Each row is a point. Each table stands for the endless flat space through its points: a line for two points, a plane for three, and so on. Write the one point that lies in both, or say that there is none.

First (2 x 4)
[[18 13  5  5]
 [24 13  7 11]]
Second (3 x 4)
[[ 14  12  -8 -13]
 [ 10  20  -2  -4]
 [ 14  32  -4   3]]
They share: [ 6 13  1 -7]

First (3 x 6)
[[  9 -16   7  -7  23 -13]
 [  9 -11  10  -3  21 -15]
 [  3 -19  10   5   8 -13]]
Second (4 x 6)
[[  3  -1  -1   4  25  -5]
 [ 15 -17   9   8  25 -25]
 [  9  -8   2   1  23 -19]
 [  3   3   3  -8  17 -13]]
They share: [  9  -6  13   1  19 -17]

First (3 x 6)
[[-30 -16 -24   3   0  19]
 [-25 -10 -23   2   1  18]
 [-15   7 -16  15  13  21]]
Second (2 x 6)
[[-19  -2 -12  12   3  15]
 [-25  -5 -24   6   9  27]]
They share: no point

First (3 x 8)
[[ 11 -13  13  18   7  -8   3  -1]
 [ 26   4   3  -4  14 -19  11  17]
 [ 13 -23   9  22   1  -2   3  -5]]
Second (3 x 8)
[[ 29  -8  30   7   1 -34  24  13]
 [ 15   2   6  -1   9 -10   6  15]
 [ 17  -2  12   5   5 -18  14  11]]
They share: no point

First (2 x 9)
[[ -1  17  24  -4 -14  13 -29  -3 -33]
 [ 24  22   9  11 -14  18  -9 -28  -3]]
Second (2 x 9)
[[ 17  15  18   5 -12  12 -21 -14 -21]
 [ 23   5  24   5  -8   4 -29  -6 -33]]
They share: [ 14  20  15   5 -14  16 -17 -18 -15]

First (2 x 9)
[[ -7  16  10   9  28 -31   7   0  11]
 [-15   4  30  25   4 -11  -9   8  31]]
Second (3 x 9)
[[  2  -4  10  15  14 -26   6  11   9]
 [-29  26  16  27  20 -29 -10 -14  33]
 [  1 -11  19   7  10 -11   8  19   6]]
They share: no point

First (2 x 11)
[[-11  -1   5  -9  -1 -23   7 -16 -22  -4  17]
 [ -6   3  10 -12   3 -26   5 -15 -26  -6  18]]
Second (5 x 11)
[[-19   0  -4  -6 -13 -21  13 -23 -14 -21  18]
 [-12  -8  -9  -3   3 -17  20  -8 -12   9  10]
 [-28 -20  -8   2 -10 -17   3 -20 -26  28   5]
 [-38 -10   3  -6 -28 -16  -8 -33 -19   1  21]
 [-23 -28 -16  14  -9 -21  13 -23 -30   3   2]]
They share: [-21  -9  -5  -3  -9 -17  11 -18 -14   0  15]

First (5 x 12)
[[-44  11 -21 -25   4 -23 -30  22  17  43 -16 -10]
 [-16   3 -25 -13 -16 -17   4  48  -9   5  -4 -36]
 [  0  -6  -7 -20   6 -17  14  20 -21  -9   1  -9]
 [-21  -9 -13 -38  15 -29 -10   2   3  27  -8   9]
 [-13  22 -14 -45 -24 -33 -12  20  28  24 -12 -16]]
Second (3 x 12)
[[ -4   1  -8 -21   9 -13  -4  11 -16  -4  -9 -16]
 [ -6   3  10  -1   5 -21 -10  15 -22  -4 -19 -22]
 [-13  10  -5 -21   3 -25  11  35   5   8   6  -1]]
They share: no point

First (2 x 14)
[[  5  21  15  25  27 -10  34  -6  20  -3  32   2 -15  26]
 [ -3  21  -9   9  19 -14  14   2   4   9  16   2 -19  10]]
Second (2 x 14)
[[ -6  14  10  23  35 -32  25 -21  -2   7  22 -11 -37   6]
 [ -2  16   4  17  25 -20  19  -9   4   5  20  -5 -25  12]]
They share: no point

First (2 x 14)
[[-10  -9  13  -7  18  23  32 -18 -15  39   1  31   3   7]
 [-20   1  18  13   8  13   7 -13  -5   9 -14   6  -2  17]]
Second (4 x 14)
[[  9  -6  33 -16   1  27   8  -4 -11  39  -1  15  20  -3]
 [-23   8   5  12  17  13  18 -22 -11  21  -7  25 -12  25]
 [-41  -1   3  24  21  12  33 -19   4   4 -21  15 -20  32]
 [-30  -8  16  13  14  20  34  -8  11  10 -23   9  -8  23]]
They share: [-16  -3  16   5  12  17  17 -15  -9  21  -8  16   0  13]

First (5 x 18)
[[-22  21  12  -3  -9  30 -15  -5  -6  22 -17  14  16  10 -12  18  12  -2]
 [-31  -2  29 -14   6   2 -25  37  -9 -16 -19  18 -16   1 -12   1   1   8]
 [-33  13 -26  -1 -13  32  14   1  -8  35  28  42 -24  21 -21  24   2 -21]
 [ 10  24   5  14   6  16   8  23  15  -3  14  32   0  18  25  31  11 -15]
 [ -5  27   8   5  -5  28  -2  -3   6  15  -4  20  16  19   5  28  10  -5]]
Second (4 x 18)
[[-10  25  12   2   2  36 -15  33 -14  10  -6  17  15  -2   1 -11   3  15]
 [ 22  17  26  -2  14  10 -29  11  -2  14 -28  19   1  22  -5  13   5  -9]
 [-33   7   3  -4  -6  42   2  28  -6  12  -6  15   5  -7 -12 -11  -4  19]
 [-13  42  16   8   0  29 -20  37 -18  -4   8  21  24  -1  19   0  14  12]]
They share: [-15  15  16  -2   0  17 -11  15   0   2  -9  20   2  11  -1  17   7  -1]

First (5 x 20)
[[ 10  16   6  -4 -19 -12   2  23 -16 -21   1  11  13 -29 -45  21  -3  11
   25 -28]
 [  3   6   3  28  -1 -13  11 -13  12   5  16 -10 -26  10  -5 -12 -13   8
   12  10]
 [ 36  57   2   7   5  10   7 -16  37   9   7   0  23   8 -19  22  32  10
   39  18]
 [ 34  55   0  15   7  12  10 -26  42  18  10  -8  12  14  -7  14  30   9
   34  25]
 [ 30  55 -15  22 -12   9   6 -15  23  13   2 -17   7   1 -21  16  34  14
   37   8]]
Second (5 x 20)
[[ 12   2  23   5 -17 -17  16  -9  -1   1   6 -18 -23  -6 -19   7  -4  11
    7 -20]
 [  4 -17   9  33 -37 -19 -16  30 -18   1 -11   6 -34  -7 -34  27 -19  -5
    1   1]
 [  3  11   5  15 -14 -14  24 -12   9   1  17 -17 -18  -1  -2 -14   3  24
   18 -15]
 [ 10   7  11   9 -12 -28   8  -1  11   1  16 -25 -13  -5   1  -6  -2  12
   29 -14]
 [  2   4  11  17 -21  -9  24  -9   1   1  10 -10 -27   0 -15  -5   0  23
    5 -16]]
They share: no point

First (3 x 20)
[[ 10 -13   4  -2 -11  -9   2   7  -2 -12 -14   1 -17  20  26 -15  27 -23
   21  -8]
 [-14   2 -14  14 -16  -4 -16  -5  -7  -8 -24  14  -6  17  10   5  -2 -22
    5  -4]
 [-26   5 -26  28 -11   3 -34 -11  -8  -6 -32  13  -5  20   8   9  -9 -29
   -9   4]]
Second (5 x 20)
[[  5  14  -3 -22 -12 -22   4  -9   4  -4 -24  13   9  18  -2  14 -12 -23
   13 -15]
 [ -1  -7  -2  19 -13  -3  -7 -17  -8 -30  -7  12   0  19   7   3  -2  -7
   -7   1]
 [-14 -15   1  12 -35   8 -29 -29 -15 -10 -25  17 -15  29  37  -1 -23   1
    6  14]
 [-16  11 -26  11 -40   1 -10  29 -11 -15 -29  14 -40  -1  20   9   6 -35
   31 -30]
 [-37  22 -11  10 -54  16 -18  15 -20  -6 -40  31 -59  20  46  12 -22 -41
   33 -13]]
They share: no point

First (5 x 24)
[[ 23 -32  17 -26  18   7 -29   0   0 -22  -7  22 -20  10  17  12   5  19
    0  -2  17  58 -24 -11]
 [ 36 -29   3 -38  15  -6  -1  -9 -23 -56 -22  -2 -19   3   8  -2   0  -1
   14  29   3  22   0   6]
 [ 16 -34  14 -18  18   7 -45  10   1   2  -4  20 -14  -7  15  14  26  18
  -10  -6   9  44 -36  -3]
 [ 31 -20   7 -32  24 -25 -21   6 -10 -24   5  -2 -36  14  35  20  19 -15
   22  12  13  58   0 -19]
 [ 32 -43  -1 -35   8  15 -13  -8 -21 -47 -33   5   1 -17 -10 -15   9  17
   -4  23  -3   1 -22  24]]
Second (4 x 24)
[[-10 -22  37  -2  11  -4 -28  16  -4 -35 -21  23 -36 -14  14  15  18  -3
  -26   9   6  22 -12  28]
 [  6 -21  17 -19  21  -4 -28  -2   2 -36 -27  27 -29 -16  13  16  20   7
  -10   7   3  32 -18  13]
 [ 38 -15 -17 -45  31   4 -26 -28   2 -22 -21  27  -5   2  27  24  14  23
   24  19   1  34 -14 -17]
 [ 32 -29  10 -31  36 -12  -3  -3 -28 -12 -30   1 -40 -21 -17  15  -5  25
  -13  17 -25  19 -28 -17]]
They share: no point

First (2 x 24)
[[ 13  13  -1 -23  -4   4 -18 -23 -16  -3 -21  18  -4 -22 -17 -21  14 -27
  -19  -7   9 -19   2 -29]
 [  4  10  -7 -14  -1  -8  -9 -17 -10  -9 -15   3 -10 -13  -2  -9   8  -9
  -22   8  27  -4  -1 -17]]
Second (4 x 24)
[[ 17   3   2   0  -1 -18   0 -38 -20  -5 -33   1   3 -11  -3 -14  29  -9
  -26  18  25   0   3 -20]
 [ -2  32   7 -14  -2 -19 -27 -25 -24  17 -20   8 -17 -37 -28 -19  13 -12
  -21   6   6  -6  27 -36]
 [ 18  20  -5   4 -18 -25 -19 -41 -26   5 -44   0  -3 -17 -12 -13  39  -8
  -31  16  12   0  19 -32]
 [  4  28   6  -7  -5 -23 -23 -32 -26  15 -28   5 -12 -32 -24 -18  22 -10
  -24  11   8  -3  26 -35]]
They share: [  7  11  -5 -17  -2  -4 -12 -19 -12  -7 -17   8  -8 -16  -7 -13  10 -15
 -21   3  21  -9   0 -21]

First (3 x 24)
[[ 35  -7  19  -6  -8   1   8  11  -6  -1  16   4 -26  37   5   9   4  25
   31 -11 -16   1  10   1]
 [ 15   1  19  14   4  -3   0  -5   2 -25  -4  24 -18  25   9   5   0   5
    7   9  -8   1   2  -3]
 [  5 -29  14  24 -16  22 -15   0 -28   0  -4  34   7  -5  29 -20 -10   5
  -18  24 -18  -4  22  22]]
Second (3 x 24)
[[ 29 -11  11  -1 -12   4   4  11 -19   0  10  20  -7  19  29   0   6  13
   -9  20 -17   4  29   8]
 [ 14 -13  36   6 -34  20  17 -14  -4 -30 -22  28 -15  25  13   6  -4  -1
    8  -1 -34 -27  10  13]
 [ 17 -19  23  11 -20  12   8  -9  -7 -16  -6  20 -15  19  13   0  -2   5
   11   0 -21 -16   9  12]]
They share: no point

First (4 x 24)
[[-20  -8 -34  -5  23 -22  15  27 -29  17 -33 -38   2 -13  23  -1  12  -4
   -1   0  -8 -21 -23   3]
 [-22  -7 -31  -5  20 -21  21  25 -28  23 -30 -32  -1 -10  28   2  12  -1
   -2   1 -10 -18 -20  -2]
 [-11   8 -25  10   0  -1  20  20  -5  25  -9  -3  11   7  14  18  22  18
   17   9  11  -4   5  -8]
 [ -2  12 -25  16  10   2 -17  25   1  -9 -12 -28  20  -6  -4   7  11  10
   26  18  18 -20  -6  14]]
Second (4 x 24)
[[-27  12 -21   1  18  -9   6  18  -3  19 -21 -20   6  -7  19   6  11   0
    7  18   5 -20 -16   8]
 [ 11   8 -39  19  12   5   2  32  -5  11   3  10  -6  -1  13  18   9  32
   19  -4  -7 -14   8 -18]
 [-38  -6 -18  12   3  -4  20  23 -14  21  -7 -37   0 -12  14 -12   6 -14
   13  21   3 -33 -24  19]
 [-10  38 -16 -12   9 -12 -16  -1  34  15 -25 -23   4   2  18   8  24  24
    9  25  19   5   4   1]]
They share: no point

First (3 x 24)
[[  9  -2 -34  -3  24  28  32  -8 -23   1  -3  -8  33 -16  -5 -10 -25  -7
   31   6   0 -16 -22 -24]
 [ -9  14 -18  15  24  16   0   0  -1   1  11 -30  19  12 -17   0 -23   9
    9  -2  12  12 -24  -6]
 [ 11   2 -38  -1  32  32  20  -8 -17   1  -1 -18  43  -8   3 -16 -35  -3
   25  14   0  -8 -28 -22]]
Second (4 x 24)
[[ -1   0 -19  -6  29   4  25  16  -8  -8  19 -23  14  -3 -32  16 -27  -6
   17  -7  14  22 -21 -25]
 [ -5   2 -19  12  13  19  21   1 -11  -8   2 -20  19  -8 -20  -3  -8  -5
   18  -8   4   0 -20 -23]
 [ -4  27 -24  15  13  17  15 -16 -26   3  13 -23  23   0  -5   2 -20  13
   37 -15  -1  -9  -6  -9]
 [ -7   6 -19  16  11  22  17  -6 -12  -2  -1 -17  18  -5 -16  -6  -7   0
   19  -7   4  -8 -19 -15]]
They share: [ -6   7 -19   9  18  16  17  -2 -11   1   6 -17  15  -1 -20   2 -16   2
  19  -6   9  -1 -19 -12]

First (5 x 24)
[[-28   4 -19 -28  -7 -26 -31 -17   4 -29  -8 -35  22 -39  -6 -34   4 -20
  -33 -38   8  24 -27 -35]
 [-12 -11   1 -35   2 -22   4 -23  -1   1   0 -28  37  -8 -23 -33   4 -17
  -26 -35   1  -1   0 -24]
 [ 12  11   2 -15  40 -16  -5  -9  -2  19  33   1  21  21 -11  19   2   6
   -4  10  22  10  30  12]
 [ 38   1  -1  35  26  10 -16  43  25 -11  16  28  -5  30 -39 -19  34  43
   18 -11  23   3  36  10]
 [  2   6  -5 -28  31 -10 -13 -15   8 -21  -4 -13  26   1 -28   6  14 -18
  -27  -8  28  -6  11 -19]]
Second (2 x 24)
[[ 11  12  -1 -12  11 -12 -14  -4  11   6  23 -15  31   2 -28  -8  13   2
  -21 -34  19  10  12  -5]
 [ -5  -4 -13 -28  23 -20  -6 -12  -1  -6   7 -11  15   6 -16 -28   5 -10
   -5 -10  15  18  -4 -13]]
They share: no point

First (3 x 24)
[[  7 -18  17  20  10  17   9  24 -23  -5 -23   5  26 -38  29 -36   2 -16
   -1   8  14 -36 -16  -7]
 [-18 -18   7  10  20   7   9  14  -8  20  -8 -15  -4 -18   4 -11  -8   9
   -1   3 -16 -11   9   8]
 [-23 -20   7  12  15   7   4  10  -2  15  -7 -18  -1 -12   0  -9  -4  12
    5   4 -16  -5  12  10]]
Second (6 x 24)
[[-11 -28 -11  18  -7  22 -13  10 -10   4   4 -14   3 -14  10 -14  -5   3
    3   5  -5 -15   3  13]
 [-24 -18  -4  11  19  24  17 -11 -12   4  -8 -27  13 -26   6 -31  -9 -11
   25  -6   3 -19 -11 -11]
 [  7  -8  27  22   0  -2   0  46   3 -15 -26  10 -13  -7   1 -13  -1  -1
  -11  17  -8  -2  31  21]
 [-30 -28 -38 -18  -4  39 -21   0 -40  11  15 -16  16  -3  26  -5  10  28
   12  27 -21 -46   4   0]
 [ -3  -2  33  25  42  15  49   2  13 -21 -43 -29  -5 -28 -17 -54 -31 -47
   17 -12   6   2   4 -10]
 [-23 -14  29  19  18  -9  13  16  -9  17 -19   1  25 -32  17 -14  17  13
   15   0   6 -14  -8  -6]]
They share: [-13 -20  11  16  11  11   4  14  -8   5 -13 -10  11 -20  10 -19   0   2
   5   6  -4 -15   2   4]

First (6 x 24)
[[  0  19  -5  -3  -4  13 -35 -11  19  24  27 -17  23  23  -1  30 -10  13
   11 -11  23   9  14 -11]
 [ 17  13 -13  -5  -8  22 -17   1  27  15  23  -4  12  16  -3  22 -10  11
   10  -1  16  11   4 -17]
 [ 16  -6   0 -36  30  -9 -41 -14  -7  11   0  15 -11  21 -29  34  19  41
   12   4  32 -16 -16 -13]
 [  8  17 -27   0  17 -17 -62  10 -10  -7  38  17  -6  42   5  36  -8   1
   -4  -3  21 -12 -13 -27]
 [ 28 -12 -18  -5  14  17 -22  15   9   3  14  24 -17  29 -14  31  -5  -3
  -12 -10 -15  23  -6 -28]
 [ 25 -22  -6 -19   8  22 -12   3  15  16   8   7  -2   8 -26  21  -5  15
    5   0   4   9  -6 -24]]
Second (4 x 24)
[[  9  10  -2 -15   6  17 -16   5  28  15  24   7  11  -2  -5  21 -12  13
   10  10  19  14   4 -43]
 [ 20  -4  -4   3   4  29 -21   1  33  44  23  22   9  34 -27   5 -19  23
   23  -5   6 -26 -11   0]
 [ 12  -2 -20 -24   0  14 -16 -10  25  -3  12   4  -4 -17   1  21 -15   4
    4  10  34  26  10 -49]
 [ 27 -22 -28 -11  -5  23 -21 -17  23  17   6  12 -10  16 -21   8 -18  13
   14  -5  25 -11  -6  -4]]
They share: [ 20  -4 -10 -15   1  17 -18   1  18  14  17   1   6  10 -15  20  -7  17
  11   4  18   1  -5 -21]

First (5 x 24)
[[-29  -9   9  20  -7 -23  -9  18  13  28 -35   5 -24   8 -16   6  24   1
  -26 -27  11 -20 -34   0]
 [ 20 -28  -4 -20  13   6  -1  -3  -1 -16 -16   2  -4  -8   3 -23  -9  29
   10   3  26   9  -5 -34]
 [ -1 -17  -5 -22 -13 -11 -35 -26  27  -8   9   5 -12  14  22 -14 -16  35
    2 -13  11  26   4 -32]
 [  4 -12   9 -20 -10   2 -24  -7   0  -6 -16  -5  10  -3  18 -19 -24  19
   -7 -11  10  10 -13 -40]
 [-23  -1  22   5  -2 -17 -14  16   8  26 -29  -9  -2   7  -1  -8   6   8
  -26 -14  11 -13 -25 -16]]
Second (3 x 24)
[[-11 -26  11  -5  -4 -15 -19 -11  11   1 -23  -8 -16   5  -3  -3  -3  29
  -11 -16  17  -1 -20 -27]
 [ -1  -7  -4   7 -16 -20  -6   5  13   5  -6  10  -9  10   9   1   8  16
  -20 -24  11  13 -14 -19]
 [-31 -28  21 -13  12  -9 -33 -19   7   9 -21  -4 -34  15 -19 -19  -5  27
   -5   0  21  -5 -24 -27]]
They share: no point

First (2 x 24)
[[ 12  17  -1  39 -32   7  -4  18  -2   1 -17  22 -22  17   8  -7  -9   8
   12  -4  -8   3 -11  -8]
 [ 20   5  19  15 -16  -5 -12  -6 -14  -7  -5  18  -6   1  24 -11  -1  -8
    4 -24   4 -13 -15   8]]
Second (6 x 24)
[[ 36  19  -7  16 -33  17 -31  -4 -46  -9 -20  19  17  19  12 -40  -4 -39
   -6  20 -44 -15 -42   0]
 [ 33  19  17  22 -19  -3 -14  -2   1   4  11   6 -11  11  31  -4   9   1
    7 -37 -10   5   4 -20]
 [ 25  17  16  -1 -27 -21  -3   6   9   4  11   7 -26   0  20 -11  13  15
    8 -55   9   2  10  -6]
 [  3  23  29  24 -35   1 -25  -3 -26  -8   4  28  -1  -7  29 -28 -12 -19
   -6 -10 -17  -6 -29  -8]
 [-13  -5  36  43 -17   5   1   8  15 -14  -5  15 -26 -10  32  27  -5  17
   26 -37  47  -2   0  14]
 [ 55  18  -5  18 -18   8 -19  -3 -11   4  -2  -1   1  28  22 -11  15 -12
    7 -19 -29   1  -3 -18]]
They share: [ 18   8  14  21 -20  -2 -10   0 -11  -5  -8  19 -10   5  20 -10  -3  -4
   6 -19   1  -9 -14   4]

First (3 x 24)
[[ 14  12   8  22 -12 -11   0  30   1  -6  15  -4   0  -7  -7 -17  -5 -17
    1 -26  24 -23   3  24]
 [ 28   2  36   2  24  -7  18 -16 -41  -8  -3   8 -32 -23  -7 -21  19 -11
   23 -14  10   1 -35   2]
 [ 24  -3  23  12  13  -1  15   0 -29 -16  -5   1 -30 -17  -2 -17  20 -22
   21 -16  14   2 -22  14]]
Second (5 x 24)
[[ 12  11  34  12 -17  -9   5  14 -27 -21   9 -30  -2 -12  14 -42  -4 -28
    0 -26  24  -2 -18  31]
 [ 27   1  41   8 -25 -13  -1  34 -40 -10   9 -35   2  -3  11 -40  -3 -15
    9 -11  25   7 -36  23]
 [ -1  22  26  16  -7 -11  14  -4 -16 -35  11 -23 -11 -17  14 -35  -1 -31
   -7 -38  17 -15  -5  39]
 [  7   8  17  -3  -2 -21  -5  14 -18 -11  24   0 -11 -20   5   6  26   2
   38 -11  17 -23 -12  31]
 [-12  18  20   5  -6  -1  -3 -10  -5 -20  16 -13   1 -35  20 -34   5 -43
   11 -38  32 -16  14  41]]
They share: [ 20   3  17  16   3  -5   9  12 -17 -12   3  -1 -18 -13  -4 -17  10 -20
  13 -20  18  -8 -12  18]

First (2 x 24)
[[  6   4   5   9  -1   8   2 -15  13  12  13 -12  -5   3 -20 -14  16  -1
    9   5  16   1  -6 -15]
 [  9 -11  -1   3   5  -1  14 -15   1  24   7  -3  -5   3  -5 -26  28   2
   15  -4   7  -2 -21 -15]]
Second (5 x 24)
[[  0  10 -14   2  10  20  -7   4   9   4  -9 -35   9  21 -25 -20   2   3
   30  29  26 -35 -25 -19]
 [ -1  -3   4   8   9 -11   1 -25  22  37  20  15 -13  -3 -19  -8  19  -8
  -10   2  22  20  -2  -4]
 [  8  -9  -1  -3   4   5  -5 -19  12  28  10 -10  -1   0 -17 -13   8   9
   13  17  21  -4   0  -2]
 [  8  -6  17   9  -2  -7   4 -25   9  13  16   8 -22  -9 -14  -4  23   0
    7  -7   9  23 -12 -11]
 [-21  28  -6  20  23  -4 -10   4  24  -2  -8  -2 -17  22 -37   1   8 -24
    8  18  34  -5 -48 -26]]
They share: [  7  -1   3   7   1   5   6 -15   9  16  11  -9  -5   3 -15 -18  20   0
  11   2  13   0 -11 -15]
